Rows are points. Each copy is the shape, with its points in the same order, turned, moved and blurred by noise. Say if it was mirrored as well.

Shape (7 x 2):
[[ 30  23]
 [ 16  44]
 [ 32 -13]
 [ 38  30]
 [-55 -49]
 [ 26 -13]
 [-30   4]]
Copy 1, 7 rows:
[[ 26  22]
 [ 23  40]
 [ 23 -17]
 [ 35  26]
 [-68 -34]
 [ 17 -10]
 [-38  13]]
Copy 1 is: only turned
Copy 2:
[[ 62 -20]
 [ 59   5]
 [ 39 -51]
 [ 69 -24]
 [-54 -28]
 [ 31 -48]
 [  1   3]]
Copy 2 is: only turned

Shape (7 x 4):
[[ 38  11 -16 -16]
 [ 49 -38  18 117]
 [  2   4  18  12]
 [-26  11  -1 -21]
 [-23 -57  19 -12]
 [ 54   2  14 -24]
 [ 24 -35 -12  12]]
Copy 1 (7 x 4):
[[ 39  -5   4   5]
 [ 20 110  91 -11]
 [ -8  14  28  17]
 [-24 -16  -6   3]
 [-33 -22  56 -31]
 [ 46 -16  33  22]
 [ 19  13  39 -29]]
Copy 1 is: mirrored
Copy 2 (7 x 4):
[[  36  -17   -2   30]
 [  25   47 -107  -48]
 [  15    7    4  -14]
 [  -8  -21   34   -2]
 [  12  -50    5  -57]
 [  67  -11    4   16]
 [  26  -31  -35  -12]]
Copy 2 is: mirrored
Copy 3 (7 x 4):
[[ 43  12 -22 -20]
 [ 22 -83  32  82]
 [  3  14   9  12]
 [-20  29  -5 -25]
 [-14  -7  53 -43]
 [ 65  24   8 -20]
 [ 21 -31   8 -18]]
Copy 3 is: only turned
Copy 4 (7 x 4):
[[ 19  47  -1  11]
 [ 56 -23 -57 115]
 [ 19  -9  11  21]
 [-11  -4  19  -9]
 [-32  -8  38  48]
 [ 40  52  24  24]
 [ -2  27  -2  53]]
Copy 4 is: mirrored

Shape:
[[-50  44 -30  26  -9  25  53   1]
 [-53 -57  -9  30  73  25 -41  31]
 [ 19 -57  26  14   0  16 -26 -21]
 [ 13 -17 -56 -15 -23  35   5 -12]
 [-56   3  11 -36  22 -36  27 -10]
 [ 13  22  42 -60 -40 -57 -31 -23]
 [ 37  26 -39   1 -35 -49  21  -4]
 [ -3  52  48  -5  -3 -48 -53  -3]
 [ 37 -24  -8 -14 -34 -51 -25  61]
 [-25  32  29 -23  27  37   3 -19]
 [ 37  51  48 -44  32  21 -31 -37]
 [-33  52 -33 -41  43  17 -40 -22]
 [ 31   0   3  20  70  51 -17 -31]
 [ 23 -37   2   5  11  24 -25  11]]
Copy 1 (14 x 8):
[[-36  60 -30  24   1  20  20 -32]
 [-56 -48  -9 -17  72  55 -32  39]
 [  6 -59  15   0 -23  31 -33  15]
 [  9 -10 -58 -24 -42  28   4   3]
 [-26  32  30 -49  14 -17  -8  -4]
 [ 37  32  44 -33 -58 -36 -66  22]
 [ 37  22 -34  10 -35 -52   2  13]
 [ 19  37  31  16   1 -26 -89  28]
 [ 39  -4  -5  -4 -26 -24   1  96]
 [  7  34  14 -18  14  47 -42 -27]
 [ 72  19  23 -16   3  29 -84 -29]
 [  1  44 -51 -50  24  23 -70 -14]
 [ 31 -44 -24   3  44  47 -47 -36]
 [ 19 -42  -8   0  -5  41 -20  33]]
Copy 1 is: only turned
Copy 2:
[[  21   47  -42   19  -28  -24   57   -6]
 [  46    8  -64  -35   21  -13  -80   10]
 [  -3  -46  -12  -22  -22   23  -33  -34]
 [ -12  -23  -41  -50  -49    7   36    9]
 [ -27   49    9  -26    9  -57    2  -27]
 [-104    3   46   -4  -16   -2   -3  -25]
 [ -64  -24  -17   -3    4   -9   60   12]
 [ -85   38    6   31   12   15  -27  -10]
 [ -68  -42    6  -10    4   -9   -7   65]
 [  -1   62   -1  -14   -9   30   -1  -29]
 [ -53   34   19  -33   14   87    0  -45]
 [ -52   75  -65  -49   -2   16    8  -28]
 [  22    5  -58  -35   27   72   -5  -35]
 [   4  -32  -26  -30   -3   30  -19    4]]
Copy 2 is: mirrored
Copy 3:
[[-45  54 -23  39   4  14  39 -39]
 [-68 -42 -23  44  61  23 -71   7]
 [ 18 -47  13  28   8 -13 -50 -26]
 [ 15  12 -51  -9 -15   1 -25 -27]
 [-64  24  33 -27  35  -6  -7 -40]
 [ -1  32  73 -34 -28 -64 -38  -7]
 [ 19  37 -21  -6  -1 -72  20  -7]
 [-21  52  71  35   3 -67 -41   8]
 [ -7 -22   3 -21 -11 -64  -3  59]
 [-14  48  35  15  23  35 -29 -27]
 [ 40  67  66  14  22   5 -65  -8]
 [-39  91 -14   6  22   2 -79 -19]
 [ 34  26  -7  53  70  20 -66 -18]
 [ 12 -27 -10  17  16  -1 -42   8]]
Copy 3 is: only turned
Copy 4, 14 rows:
[[-38  54 -26  17  -9  45  41 -19]
 [-31 -72  32  63  30  30 -39  -4]
 [ 38 -54  39  -6 -24  -3  11 -26]
 [  0 -22 -44 -45 -36  28   6  -9]
 [-49  28  46 -22  26 -13  15  -1]
 [ 33  42  56 -63 -28 -55 -21 -15]
 [ 16  36 -42 -34 -13 -45  21   4]
 [ 37  60  49   5  -3 -36 -47 -26]
 [ 26  -8  -6 -13 -38 -63 -24  61]
 [  3  26  46 -13  14  55  -1 -17]
 [ 67  37  44 -52  24  36 -32 -25]
 [-22  29   0 -27  36  34 -62 -32]
 [ 48 -34   4  -1  50  55  -4 -38]
 [ 31 -43   8  -3 -11  16  -9   4]]
Copy 4 is: only turned

Shape:
[[-35 -54 -22  -6  78 -46 -28  15  27 -33 -55]
 [-39 -15  44   7   7  20   1  62  15  62 -41]
 [ 18 -41  19   4  -9  -2  37 -14 -39   7  34]
 [-27  -5  12   2  20 -61 -65 -16  21 -40  60]
 [ 25  43  36  45  17   7 -54 -40  58  10  34]
 [ 32  -3  17 -44  55  41 -59 -16 -38  15 -12]
 [-64   3   1  19  65  30 -25  27  12  11  60]
 [ 45 -19 -43 -21 -31 -16 -55  32  39 -15  35]
 [ 17  11 -18   2  17 -38   1  35 -43 -28  50]
 [-56 -12 -17 -43  21 -57  28 -21  51  61 -53]
 [ 11  -1  38  38  18   9  14 -47 -29 -48  22]
 [ 41  30  39 -44  10  43   9  33  29  17  20]
 [-14 -38  -2   2   4 -55  39  31 -23  40  25]
 [-58  43  57 -56  44  10   1 -27   4  11 -41]
 [ -8  17 -45 -15   6  48 -57  33 -32  25 -40]]
Copy 1, 15 rows:
[[ -2 -48 -16 -16  64  -8 -21  20  61 -67 -54]
 [-33  37 -17   5   1  35   7  47  33  33 -59]
 [  8 -52  15  -5  -7 -14  34  -2 -35  29  12]
 [-33 -20  13   8  33 -45 -52   1   8 -52  64]
 [-22  33  66   6  38  38 -21  -5  25  -1  73]
 [ 29   5  36 -68  26  39 -33  24 -41 -25 -17]
 [-54   1 -42 -13  65  37 -13  46  -7 -12  52]
 [ 37 -33 -18  -4 -38  11 -76  -4  34   1  50]
 [ 42 -11 -29   9  16 -42   5  19 -29 -19  51]
 [-40  21 -25 -43  10 -25  15 -60  74  -1 -55]
 [  9 -33  50  27  30  20  48   5 -31 -37  32]
 [ 27  28  16 -49 -41  36  16  39  19  19  36]
 [-11 -26 -43   5  12 -48  23   7   7  56  -6]
 [-49  59  19 -52   8   8  36  10  -3 -70 -24]
 [ 37  39 -36  -8   6  60 -45  -4 -35 -11 -38]]
Copy 1 is: only turned
Copy 2 (15 x 11):
[[ -14  -75  -56  -45   74    8    4  -12   14  -28  -64]
 [  13   15   27   -5   49   27  -26   56  -16   37  -53]
 [ -13  -12   38    9   -6  -12   11  -29   -5    8   36]
 [ -51   -5  -29  -54   32  -34  -75  -39   38  -46   12]
 [  30   28  -15    3   33   14  -85  -21   65  -47   12]
 [ -29   49    1   12   21   69   24  -29   20  -51  -35]
 [ -56    2  -26  -57   38   65  -54   19    9    5   37]
 [ -11   -9    1  -55  -19  -38    8   22   87  -53   -8]
 [ -19   23  -27  -49   -2  -29   14    0  -15  -20   39]
 [  15  -23  -31  -35   23    1  -24  -35   27   77 -103]
 [   2  -23  -13   29   -1    2  -24  -58  -23  -33   46]
 [  42   42   57  -44   -9   55   -2   -6   26  -20   -7]
 [ -21    3    5  -48   31  -45    8   -2   -3   59   -1]
 [ -12   15  -11  -23   18   70  -59  -67  -38    2  -83]
 [ -31   43  -51   15  -18   55   21   41   17  -30  -50]]
Copy 2 is: mirrored
Copy 3 (15 x 11):
[[-23 -34 -52  36  74 -24 -30  13   9 -11 -66]
 [  7 -50   5  -1  31  70  28  36  54  34 -42]
 [ 12 -32  27   5  -8  27   3   4 -39 -17  42]
 [-42  13 -17 -44  27 -10 -65 -25  44 -46   6]
 [  1  36  27  25  13  35 -34 -41  93 -40   5]
 [  7  34  46   7  56  67 -55  31 -21 -21 -32]
 [-65  21 -24  -4  59  44  14  28  45  -4  23]
 [-24 -10 -10  28 -43   8 -96  42  40  -6  -4]
 [ 25  14 -30 -12   9 -11 -39  36  -6  -6  48]
 [-54 -22  15  17  22 -26  23 -26  16  78 -79]
 [ 27  14  22   7   6   7   6 -31 -11 -71  18]
 [  4  -2  81  12   1  15 -16  69  58  -6  -8]
 [ -3 -53  -1  -3   3  -6  12   4 -10  33  32]
 [-12  34  38 -39  59  18  50   9  17   7 -75]
 [  0  30 -20  21  -8  90 -32  48  -3  26 -52]]
Copy 3 is: mirrored

Shape, 17 rows:
[[-21 -12  -1 -40 -61  58  27  46  31  46  21 -25]
 [ 20   9 -37 -49 -23  17   7  36  19  14  26  14]
 [ 13 -23 -22   7  -4  11 -69 -75 -14  -3  51 -48]
 [ -3 -24   5 -66 -20  16 -42 -14  41   3  30  29]
 [-45  33  61  32  55  43 -37  35  27 -79   3 -35]
 [  2 -45  50  37  18  50 -38 -43  33 -80 -53 -79]
 [ 26  26  84  58  59  19   9   0  16 -28   3 -38]
 [-38   1 -46 -31  13  -8  24 -16  45  19  20  20]
 [  1  18 -27 -45 -36  -4  18  -8  19 -52  27  18]
 [  7  51   7 -12 -15 -24   4  31  50  16  -3  28]
 [ 11 -35 -22  39  10  86 -47 -46  14  16  32 -19]
 [-18  25 -31  51   8 -14 -52 -28  11 -39  31 -13]
 [-11   3 -56 -46 -22 -13 -45  34  62  32  46 -15]
 [ -7  19  27 -41   0  -6  -6 -39 -37  43   1 -21]
 [ 28  11  46  24  84 -16  16   2 -22 -44  16 -57]
 [-27 -74 -15 -27 -52  -8 -39  10   2   0   9  26]
 [ 15  11 -32  10  37  61 -72  -6 -20  51 -25 -20]]
Copy 1, 17 rows:
[[-48  31 -34 -37 -36  94  40  18  49 -16   6  -6]
 [  1  36 -54 -68 -27  24  23  20  22 -17  -7  19]
 [ 13  12  22 -45  37  -2 -76 -27  33  -7  32 -39]
 [-12  18  10 -66  -2  32 -21  -4  47 -46 -32  36]
 [ 16  86  23  67  45  27 -21  55  11 -62 -55 -21]
 [ 62   4  58  37  36  55 -55  26  42 -31 -68 -74]
 [ 50  67  42  76  22  29 -30  72  19   6  -7   1]
 [ 12  -3 -40 -17   3  -2  41 -37  32 -37   4  36]
 [ 28  40   1 -64  -8  -4  37   0  21 -26 -27  -3]
 [ 13  57 -14  -3 -66  -3  17   9  20 -20 -20  47]
 [ 26  36 -41 -14  50  58 -73 -25  83   4   7 -20]
 [ 20  57  -1  19  28 -44 -38 -30  38 -26  -2 -35]
 [-39  18 -52 -51 -54  -4 -10   3  46 -72  18   2]
 [-21  -2  27 -17   0  33 -15 -26 -26  18  16  25]
 [ 52  20  22  43  48 -13 -24  82 -27   8  13 -13]
 [-48  -7  -8 -63   1  -8  -9  -4  62  -4 -57  -3]
 [ -3  29 -66   1   3  45 -91 -25  -3  11 -17  -5]]
Copy 1 is: mirrored
Copy 2, 17 rows:
[[  -8   51   -6   -3  -53  -14   11   32  -14   71   29  -44]
 [  26    9  -34  -28  -45   14   23   35   11   38   12    8]
 [   9  -55  -40   30   -9    3  -43  -53  -18  -31   48   -2]
 [   1  -16   11  -37  -44   -9  -20   -7   33   29   33   28]
 [ -35   50   65   33    8   60   10   33   11  -96   39   14]
 [  -3   45   50   49    6  -30  -63  -23   -3 -113   -5  -14]
 [  31   33   68   62   49   37   37   -5   -4  -59   11   -1]
 [ -10   29  -61    3    0    0   12    4   47   40   26   42]
 [  15    7  -35    8  -74  -10   32   22   35   -6   24   45]
 [  11   17    4    9  -24   50   41   23   51   33  -27   19]
 [  32   16  -12   25    5   22  -79  -27  -45   -3   55    6]
 [ -10  -26  -38   65   -7   59  -24    7   16  -43   20   36]
 [ -11  -23  -52  -28  -27   28  -19   34   54   41   29  -24]
 [ -20  -10  -11   -4   -7    2   50  -62  -21   17    1    2]
 [  23    1   15   35   62   12   64    5  -12  -88   22    5]
 [ -35  -33  -13   -9  -40  -39  -40   38  -11   32   -3   36]
 [   6   17  -28  -32   16   71  -42  -35  -56  -10   -3   -9]]
Copy 2 is: mirrored

Shape (18 x 12):
[[   2   25  -11   15   -6  -12   27    3   88  117    2   11]
 [ -37  -27   26    2  -18   -9   30   25   10  -12  -29   15]
 [ -38  -30  -43   17   -7   46  -45   19    9   28   14  -14]
 [  -7   32    8    1  -13    7 -118   31  -14  -35   23   -9]
 [ -41   12   10  -18   39    3  -28   33    5   -5   31   -2]
 [   2   -8  -28  -15   -3  -19  -38   -5    3   13    6   -1]
 [ -22    6  -13  -38   31  -15  -28   21   -4   -8   10  -11]
 [ -34    9   29    4  -14   -3  -67   -7   66  -31   29   -7]
 [ -14   33   24   15  -12   23   35  -76  -13   -2  -24    3]
 [   7    3   29   15   43  -12   31   19   44  -35    5   -7]
 [  10  -29   14  -44   13    7  -16   23  -10  -29   29  -11]
 [ -37  -29  -56    8    0   26   21   22   -4  -14   22   40]
 [  -6  -28   20   19  -21   -2   28   -4    7  -30   19    6]
 [ -34  -23   15   20   -3    6   33   29   -1  -25   22  -10]
 [  19  -20    1  -53  -18   27   10   30   -2  -15    6   89]
 [   8  -31   30   19    9    0  -51  -25    5   -1  -10   24]
 [ -34   25   23    5  -10   -6   11   -5  -11   -9   -6   50]
 [ -11  -33   21   10   -8   10   13  -11   -2  -31 -121   -1]]
Copy 1, 18 rows:
[[ 10  -7 -45  11  41   2  26  47  81  77 -60 -23]
 [  2 -40  10  17  27  20  30  36  -1 -36   7  11]
 [-10   4 -36  30  18  15 -67  60  30  -6  33 -19]
 [-43  31  24 -29 -37  47 -91  25  12 -52 -12 -30]
 [-35  36   6 -27  40  28 -25  33   3 -16  14   4]
 [  7 -13 -22 -25  -1  18 -50  18   3   5  -4 -11]
 [-18  14 -16 -40  31  26 -30  24 -22 -15   5  -7]
 [-26  11   7 -39   1   0 -39  17  74 -62 -11   4]
 [-11 -12  -1  55   6 -51   2 -39 -12  -7 -27  11]
 [  3  -1  34 -17  60  14  25 -20  24 -21  12 -29]
 [ 32  28  13 -32  14  21 -25  21 -22 -34  26  -5]
 [ -4 -13 -36  31  18  49 -11  11   7   1  69  13]
 [ 19 -21  28   8   1  -1  13   2  16 -20  34   4]
 [ -9  -9  24  11  23   6  19  27   7 -21  54  -5]
 [ 56  19 -13  17  -7  86   8   2 -11 -19   3  43]
 [ 21 -24  33   7  14  14 -64   7  21 -18 -21  16]
 [-29 -11  14  24   1  27  11  -5  -4  -8 -14  35]
 [ 22 -83   4  58  46   6  -8   4 -33 -75 -38 -16]]
Copy 1 is: mirrored
Copy 2 (18 x 12):
[[ 32  67 -28 -40   9 -34  10  27  45 118 -23   4]
 [-29 -18  39   2  -4 -11  -3  23  41  29  25 -21]
 [ -5 -49 -55 -55  34  -1   1   8 -14  27 -13   1]
 [ 27 -35  18 -49  41 -39 -22  37 -80 -39 -11  -7]
 [ -3 -16  -3 -33  56 -29 -23   5 -13  16  19 -59]
 [ 29 -15   4 -36   0 -22  -8 -11 -12  13 -20 -21]
 [  6 -21   8 -29  20 -25  -7  -1 -14   5  -2 -70]
 [  6  -1  46 -71  70 -37  -4  12  -2 -13   1  11]
 [ -1  45  26  42  32  56  15  11   4   7 -23 -10]
 [ 41   0  26  17  52 -24  14  10  49   6  39 -40]
 [ 28 -31  13 -36  10   4   8  -1  -6 -18  38 -65]
 [-26 -19 -53 -13   2   3 -23 -25  25  -4  18 -17]
 [  6   4  20   0  13  14  28  -6  26  -2  48  -2]
 [-25 -26   3  -4  33  -8  26   4  20  10  59 -21]
 [ 10  20   4 -46 -60  18 -65  12  26 -25  34 -35]
 [ 47 -27  42 -19  21  14 -21   0  -4  13  -6   5]
 [-20  22  29  14   6   2 -35  24  -5   7  15  -8]
 [ -4 -59  60  32 -14  43  17  55  67   2 -38 -15]]
Copy 2 is: mirrored
Copy 3, 18 rows:
[[  38   11   19   84  -21   43   31   19   77   79   -4    0]
 [ -14  -22  -15   24  -12    5   14   70   -8  -16  -15    7]
 [ -34  -40  -25   29   26   32  -58    2   16   40   27   -6]
 [ -50   45   23  -28   31   17 -100   27   21  -25   39  -17]
 [ -30    7   11  -23   47    7   -2   40   20   19   27   10]
 [  -5    3    1   19   20   -5  -27   -2   32   -5    8  -31]
 [ -15    9   -3  -22   42  -12   -3   28   21    4   20  -26]
 [ -67   10   38   12    6   42  -21   35   59  -34   40   -6]
 [ -24   22    6    9  -54   31   41  -29  -37   -7  -13   -4]
 [  13   -7   23   -5   25   56   50   54    3  -28   19   -8]
 [  -2  -35   26  -42   24   -9  -18   31   10  -19   14  -21]
 [   4  -42  -61   11   22    5  -10    7    5   -5   25   36]
 [   4  -33   12   17  -20   17    9   29  -16  -39   20    9]
 [  -7  -36    0   10    2   12   10   53  -29  -10   37   17]
 [  31  -31  -25  -40  -15  -10  -23   25   44  -34  -40   43]
 [ -27   -6   34   26   24   28  -31    1    7  -37  -34   -5]
 [ -14   31  -10    7  -15    0    9   24   -2  -16  -14   37]
 [ -29  -12  -43   19  -21   40   10   48  -36  -39  -77  -62]]
Copy 3 is: only turned
Copy 4, 18 rows:
[[  51  -17   18   60  -17   19   -2   15   39  102  -30   33]
 [ -50  -13   20   15    2  -63   20   12   31   -2  -15    5]
 [  -9  -65    7    7   33    6  -43   -3   33   10  -21  -49]
 [ -18    4   17    3   -4    9 -102    4  -11  -53   29  -49]
 [ -20    3   10   -2   53   -8  -38   22   14   -2   28    4]
 [   5  -13   -5   -5    4  -21  -35  -26   -7   12   -2  -14]
 [  -9   12  -18  -17   40  -23  -38   -1    0    2   13   -4]
 [ -24   25   66   15    2  -12  -73  -29   44    1   23  -16]
 [ -14   28   35   29    8   21   69  -43   -1  -21  -34   -3]
 [  26   20   25   19   26  -56   13    7   50  -23   24   26]
 [  -5   -1    5  -59   16  -35  -22    3   19  -29   11    4]
 [ -38  -71  -26    6   26  -13    7  -30   48   -3   11   11]
 [ -18  -18   40   -7   -8  -39   28  -18   35  -14   21    3]
 [ -28  -25   24   -4   22  -36   28   15   44  -13   26  -12]
 [ -43  -38  -27  -27  -32  -16  -17   -6   29  -38  -18   73]
 [   5  -18   55   16    4  -31  -33  -32  -11  -27  -23   10]
 [ -49   -1   17   36   -3   -6   18   -5   -2  -20    3   29]
 [ -26   15   10   41    4  -94   28  -15   13  -48  -89  -22]]
Copy 4 is: only turned
